Rows are points. The last column is the point's height on a tilted bowl or saddle (a function of degree 2), plus a little noise. Along how many of its main directions does it bend up, bend down or stay straight?

Points (10 x 3):
[[-33.9  22.2  25.8]
 [-23.3   5.8 -11.5]
 [ 15.7  -5.9  13.9]
 [ 19.0 -13.8  29.8]
 [-47.8   7.9  21.1]
 [ -3.6 -20.2   2.1]
 [-17.9  21.3   8.1]
 [  2.4  19.1   6.6]
 [ -9.0  -5.8 -13.2]
 [-13.6  34.7  40.3]]
Directions: 2 up, 0 down, 0 straight

Points (17 x 4):
[[ 21.1 -44.4   7.8 -35.7]
 [ 23.5 -33.7 -48.7 -42.4]
 [-30.2 -20.9   0.0 -15.1]
 [ 10.8  20.3  13.7 -15.9]
 [ 19.6 -12.7 -22.0 -15.6]
 [  0.4   6.2 -15.3  -6.6]
 [-20.4   9.9  12.3 -12.6]
 [ 21.6  22.7  23.0 -24.8]
 [-17.4 -17.9  -5.5 -10.9]
 [-16.5 -15.0 -19.4 -10.1]
 [ 17.7  37.5 -24.7 -19.8]
 [ -4.0 -28.5  -6.5 -16.1]
 [ -2.1   2.3  12.9 -11.6]
 [ -4.8  26.0  -4.2 -10.4]
 [-17.2 -11.4   7.8 -12.0]
 [  3.0 -24.6  27.3 -27.5]
 [-28.9 -34.1   7.3 -24.0]]
Directions: 0 up, 3 down, 0 straight

Points (16 x 4):
[[-17.9 -23.0  33.5  21.4]
 [-31.0  22.0  11.1  11.2]
 [ 12.2  15.6 -13.3   8.1]
 [  8.5 -23.1   0.9  15.9]
 [  8.3  23.6  31.1  17.6]
 [ 10.0   2.3  22.1   9.3]
 [-10.6 -50.7 -28.3  58.7]
 [-44.0  15.5   9.8  15.9]
 [ 14.0 -31.7   3.8  23.4]
 [  4.6  19.1   5.7   5.6]
 [  7.6 -11.2 -10.0  11.6]
 [-23.3  26.6 -12.5  11.0]
 [ 19.4  33.9 -11.4  14.7]
 [-26.6  15.0   0.6   7.7]
 [-14.4   1.1 -39.2  25.4]
 [  3.4   3.0  -0.3   4.8]]
Directions: 3 up, 0 down, 0 straight

Points (18 x 4):
[[ -6.2  12.3 -25.0 -28.2]
 [-72.8 -23.1   5.0  -9.2]
 [ -1.5 -19.7 -18.7 -17.8]
 [-18.1 -15.6   0.6 -20.0]
 [  2.5 -14.2   2.4 -19.3]
 [-11.6  12.3  31.5  -4.5]
 [  4.7  -0.9 -31.6 -16.3]
 [  2.2 -23.6  -1.0 -19.8]
 [-23.0  -6.6   6.0 -16.9]
 [ 34.6  -2.1  15.0 -21.4]
 [  8.6 -35.3  34.5 -32.8]
 [ 36.6   8.8  35.3 -28.8]
 [ -8.5   9.8  -6.2 -23.1]
 [ -3.1  11.0  -0.4 -19.7]
 [-18.3  14.3   4.4 -19.6]
 [  3.3   6.2   8.1 -17.4]
 [ 18.9 -10.9  32.3 -26.8]
 [ -5.0  24.9  37.8  -1.2]]
Directions: 1 up, 1 down, 1 straight

Points (23 x 5):
[[-10.1  -3.4  -8.4   0.3  -3.3]
 [-39.9  41.5 -22.8   4.2 -17.2]
 [ 29.3   1.1 -25.1   9.4  10.0]
 [ 11.7  14.3  19.9  14.6  -8.3]
 [ 28.4 -24.8  -7.3  20.3   1.9]
 [ -6.2  17.6 -48.5  32.8 -49.5]
 [  4.0  26.9 -10.6   0.8 -12.2]
 [-10.4  -2.7  26.3 -15.1 -14.4]
 [  3.7  27.0  23.1  32.1 -20.8]
 [ 12.1  39.3   3.7  14.9 -15.9]
 [  1.8  -1.3 -13.7   8.8  -5.6]
 [ 35.2  11.3  22.2  28.5   4.4]
 [-15.7 -25.7  -2.6  16.3 -12.7]
 [  2.6  17.5  41.1  16.0 -21.0]
 [ 15.3  14.3 -10.5   9.4  -1.6]
 [  0.6  14.4 -36.4 -17.6 -26.1]
 [ 13.0 -24.6 -13.9   0.7 -10.7]
 [  3.1   5.1 -10.2  30.0 -11.8]
 [-16.7 -20.9  37.8  -6.7 -23.6]
 [ -4.8  -4.6 -26.2 -14.3 -13.9]
 [-32.0   7.6   8.7 -12.2  14.3]
 [-13.5 -47.9 -22.2  16.9 -34.3]
 [ 20.4 -21.2  27.5 -20.6 -45.2]]
Directions: 1 up, 3 down, 0 straight

Points (24 x 5):
[[-44.1 -31.0 -21.3   3.9  16.3]
 [ -1.9   2.1  -4.2   1.1   3.9]
 [ 10.1  -2.6   4.9   6.8   1.3]
 [ -1.3   1.3 -44.4  17.4  32.4]
 [ -1.7 -25.6 -14.5  -8.4   2.6]
 [ 47.9   8.8  -7.3  -9.1  29.4]
 [-17.3 -19.0   2.9  52.5   2.0]
 [-50.9 -19.6  21.0 -25.6  35.5]
 [  5.5  29.3 -12.6  21.0  27.7]
 [-19.0 -12.6   6.3  11.5   0.6]
 [-10.6  40.7  -8.5  18.5  28.4]
 [ 41.1  13.0   6.7   8.2  24.1]
 [ 11.9   9.7  -7.8  41.1  25.2]
 [-33.8  24.0  17.3  -9.3   6.0]
 [ 17.9  -1.2 -31.0  13.5  21.0]
 [ -3.9 -11.4  14.4 -28.6   6.8]
 [ -9.4  19.3 -11.7   0.4  13.7]
 [  7.3 -10.4 -19.7  -9.3  10.5]
 [  3.6   0.4 -50.5 -13.6  47.2]
 [ -1.6  -4.8  43.9   1.6  10.7]
 [ 44.3 -23.4 -33.2  -1.2  24.7]
 [  5.9  16.2  -9.5  -5.2  10.9]
 [ -4.9 -11.0 -10.3   2.2   1.3]
 [ -5.6 -19.8 -12.3   2.4  -1.4]]
Directions: 3 up, 1 down, 0 straight

Points (40 x 7):
[[-24.7 -22.1 -42.3  -0.2 -52.5   7.3  -3.2]
 [-15.5 -14.8  25.0 -22.0 -24.9   9.5   8.0]
 [ 51.7  -1.6 -32.6 -22.1  -4.3   0.0  38.4]
 [ 30.6   6.2 -11.6  43.2  28.6 -16.3  36.0]
 [ -5.7  -4.9 -27.9 -16.8  -9.0  -6.0   3.6]
 [  3.9  39.9   6.8  30.7 -14.4  11.0  25.6]
 [ 17.8  -7.3 -21.4  31.7  21.3  31.4  22.9]
 [-15.6 -10.0 -26.2  -2.6 -29.1  24.6   5.1]
 [-14.4  16.0 -32.2 -21.2  19.0  17.4  21.5]
 [-12.8  16.4 -37.7  -8.8 -21.6 -12.2   1.8]
 [ 40.7 -37.0 -30.1 -19.4 -19.3 -12.1  33.8]
 [ 26.1 -25.5 -12.3  23.6  -2.6   0.7  12.6]
 [-16.6  -9.7 -26.9  13.6 -30.7  12.1  -3.3]
 [ 12.0  -9.4 -27.8 -28.4   1.6 -40.3  22.6]
 [  2.3  -6.7  -2.7   0.0 -21.1  -3.7   1.8]
 [ 12.7 -29.8   7.5   8.7 -11.4 -13.0   8.4]
 [-13.6   1.4  31.5   8.0   5.6  36.0  17.6]
 [ 19.1  15.4  27.9   3.0  -9.4   7.4  16.3]
 [-25.5 -11.7  -7.4  -1.4 -11.7  26.7   5.8]
 [ -4.6  34.5   1.1  -6.8 -10.0   8.4  18.0]
 [-11.8 -18.8  -6.3  16.8   3.1  10.9   1.7]
 [ 10.0  -9.4  12.6   6.1  23.2 -28.3  20.0]
 [  7.8 -11.8  13.7  12.2 -28.4  -7.5   4.9]
 [  0.6   0.7   5.4  -6.4  59.8  11.5  30.2]
 [ 21.9   4.0 -11.1 -10.6  -9.4   7.8  14.3]
 [ -2.3   6.2 -17.6  -9.6 -22.8   0.5   4.1]
 [ 31.9   3.8  18.1  -3.0 -14.3  -7.2  18.1]
 [-18.1 -15.8   0.7  -3.7   5.1 -19.6   3.0]
 [-10.2 -11.3  13.7  15.1  30.4  -8.0  14.1]
 [ 33.8  18.5   1.1 -32.6  -2.9  30.4  36.9]
 [-15.8  41.0 -10.0  17.0  33.5   4.0  34.8]
 [  2.6 -37.6  34.2   3.6  -1.5  -4.9   9.9]
 [  8.6  -5.4  33.7 -14.2 -17.8  18.6  13.0]
 [-13.4  24.5   0.7 -33.4  14.5 -19.6  19.3]
 [ 33.0   0.8 -23.2  -5.5  21.3 -38.7  34.9]
 [-10.8 -23.1  -9.5  19.4 -38.6  18.3   0.5]
 [ 16.3  44.0   3.1   7.0  16.0 -19.9  31.8]
 [ -2.3  24.8 -12.9 -27.3  13.4  48.4  42.2]
 [ -6.4 -27.5 -17.2  18.0 -29.4  28.4   3.7]
 [ -7.8   6.0  15.0  54.7 -16.1   8.0  16.2]]
Directions: 5 up, 0 down, 1 straight

Points (38 x 7):
[[ 25.7  11.7   1.0  15.9 -25.7 -12.1  11.7]
 [ 47.8  -7.1   0.7   2.7  23.7  -7.3  -0.5]
 [-28.0  30.4  31.6 -23.0 -23.4  25.3  -8.5]
 [-18.7  33.7  42.2  -7.7  26.4  -7.3  14.0]
 [ -2.8  -6.0 -24.3  26.1 -49.8 -16.9  30.4]
 [  8.5   5.8 -56.8 -27.4 -10.8 -10.7 -38.8]
 [  6.1  -5.2 -10.6 -13.6   7.5  21.7 -10.9]
 [ 17.6 -10.6   8.0   9.5  50.8  10.6  -3.2]
 [ 16.7   7.1  17.8 -11.6 -36.9 -12.8  39.6]
 [-13.8 -16.4  -3.5   1.7  33.8 -21.3   8.8]
 [ 13.2   9.5  20.6   1.8  -9.9  27.5 -18.4]
 [  0.6  -5.6  19.7  -2.5  -9.8   5.6   8.8]
 [ -5.7  14.9  -0.3  39.7   4.4 -12.8  14.1]
 [ 24.9 -27.0 -46.1  -4.1 -26.4  -5.6  -4.6]
 [  3.1   7.4   5.4  27.0  14.8  47.4 -38.5]
 [  1.2 -14.6   6.4  25.1  -8.0  19.9   1.4]
 [ 39.3  42.7  31.9  -6.7  -1.5   4.0  -3.8]
 [-21.3   7.6  23.6  -0.4  17.0 -12.7  22.9]
 [ -0.4 -37.4  12.7   2.7  13.2  15.4  -6.3]
 [  0.7   9.7 -30.4  13.0  31.7  -9.5 -14.1]
 [ 15.6   0.3   3.9  13.8  -6.6 -28.9  15.5]
 [-27.1 -10.1   2.9   3.4  30.1   5.4  18.7]
 [ 11.0  25.5  10.3  11.4   7.9  -1.9  -1.7]
 [-11.9  44.2  23.1  24.6 -26.0   0.0  34.5]
 [-14.8  46.8  17.8   2.6  26.6 -25.5  33.4]
 [ -4.6 -10.5   4.2  16.0 -24.1   4.9  23.7]
 [ 12.7  27.9 -14.9  29.6 -12.6  10.7 -29.3]
 [ 13.3  12.3  16.6  12.3 -27.9   2.7  17.7]
 [-37.8   1.8  19.0   1.3  -0.9   8.6  32.1]
 [ -9.0 -39.3  25.7  24.4 -21.4  25.6   3.4]
 [-14.1   5.9  29.9  -9.4   9.2 -29.8  29.4]
 [ -9.5  14.4  12.4  23.8  10.9  48.6 -32.9]
 [ 22.4   6.9 -14.8  -0.3 -29.7 -46.5  16.5]
 [  7.3 -39.1  13.5  -2.8  -7.9 -23.7  -6.7]
 [ 23.3  24.0  -6.3  -3.6 -16.2 -43.5  24.1]
 [  7.4 -23.5  -5.8  -8.5 -11.4 -23.7   2.5]
 [ -2.4 -26.5 -16.2   6.2  -0.8 -29.7  -5.0]
 [  6.4   2.1  -2.9   4.1  34.6 -20.4   6.8]]
Directions: 3 up, 3 down, 0 straight

Points (40 x 7):
[[ -2.4  -6.4  15.9  -0.2  41.1   2.0   4.6]
 [-21.5  30.9  -2.4  12.4  -2.8  14.8  15.7]
 [-68.3  17.6   6.2 -17.9  10.0  22.6  60.7]
 [-19.8  -5.0  16.2   8.0  13.1  24.9   5.7]
 [ 18.5  -9.6  47.4  -0.1  -6.5   4.0 -18.7]
 [-19.2  12.7  -2.7  33.3 -40.2  -2.3  45.5]
 [  2.1 -30.5   0.9  -9.0 -13.0 -17.0  12.9]
 [-15.7   0.6  -5.3  25.9  16.3  13.2  25.9]
 [-41.4  -2.7 -22.6 -10.3 -20.5   3.8  14.3]
 [-16.1  -2.5   2.4 -45.9  15.6  18.4  -5.0]
 [ 21.6 -53.6   4.4  -2.6  -2.8   2.8   8.3]
 [ -6.9 -24.1  10.7  -5.4  -0.3  16.9  -6.5]
 [-36.8  33.9 -26.3 -24.4   8.6  29.7  10.9]
 [  2.0  27.9 -37.7 -24.1  33.3  30.1   6.3]
 [ -9.8  -6.7  -9.3  14.1  32.5  24.6  22.6]
 [-20.1  -9.3 -20.6  24.5  -8.3 -39.8  42.8]
 [ 16.9  15.4   3.0   1.9  -0.7 -27.3  -6.7]
 [ -4.4 -16.3 -11.0 -23.6 -20.8  31.2 -23.8]
 [ -1.0  -0.2  -1.2 -21.6 -23.7  33.5 -15.5]
 [-18.4 -10.3 -11.1  27.9  -5.4  -5.5  34.8]
 [ -1.7 -27.3  -1.7 -18.0  -7.9   6.2  -6.1]
 [ 19.5 -10.4 -22.5  14.5  12.0  -2.6  21.6]
 [ -6.8 -28.9  -2.3 -38.8 -17.4 -20.1   4.0]
 [-55.0  25.6  -1.7 -11.0  -2.4 -50.2 -29.3]
 [ -3.1  36.1 -16.0   1.6  22.9  17.2  16.6]
 [ 13.4 -36.9 -10.7  18.8   7.0  45.7 -25.1]
 [ -7.5  -5.2  -1.5 -16.1 -19.4  -7.3  -5.0]
 [  6.9  25.6  25.0   7.8  11.4  22.5  -2.0]
 [ 27.3 -23.5   6.3 -25.5 -23.6  -4.8   5.1]
 [-19.1  18.7   6.4   5.4   7.6 -15.8  -8.0]
 [ 16.9   1.8  28.7  11.0   7.1 -12.6 -12.1]
 [-11.1   1.4 -12.2 -15.3  40.9   2.4   8.4]
 [  9.4  24.5   4.5  21.9  22.8   2.8  10.7]
 [-30.7  -8.6 -24.4 -13.1   3.3  -2.0   2.2]
 [ -8.9 -36.3  -6.5   0.2  20.1  -7.6  20.1]
 [  6.1   7.4 -20.1  27.2 -28.1  35.6  10.9]
 [ 34.7  -9.8 -12.8  -1.8  36.5   6.3  26.1]
 [ -2.4  13.3 -24.0  -8.7 -11.5 -10.8 -14.8]
 [  0.9 -12.3  50.9 -26.4  -9.6  44.7  -6.3]
 [ 25.7 -12.8 -11.5 -27.3 -17.3  24.0 -24.2]]
Directions: 4 up, 2 down, 0 straight
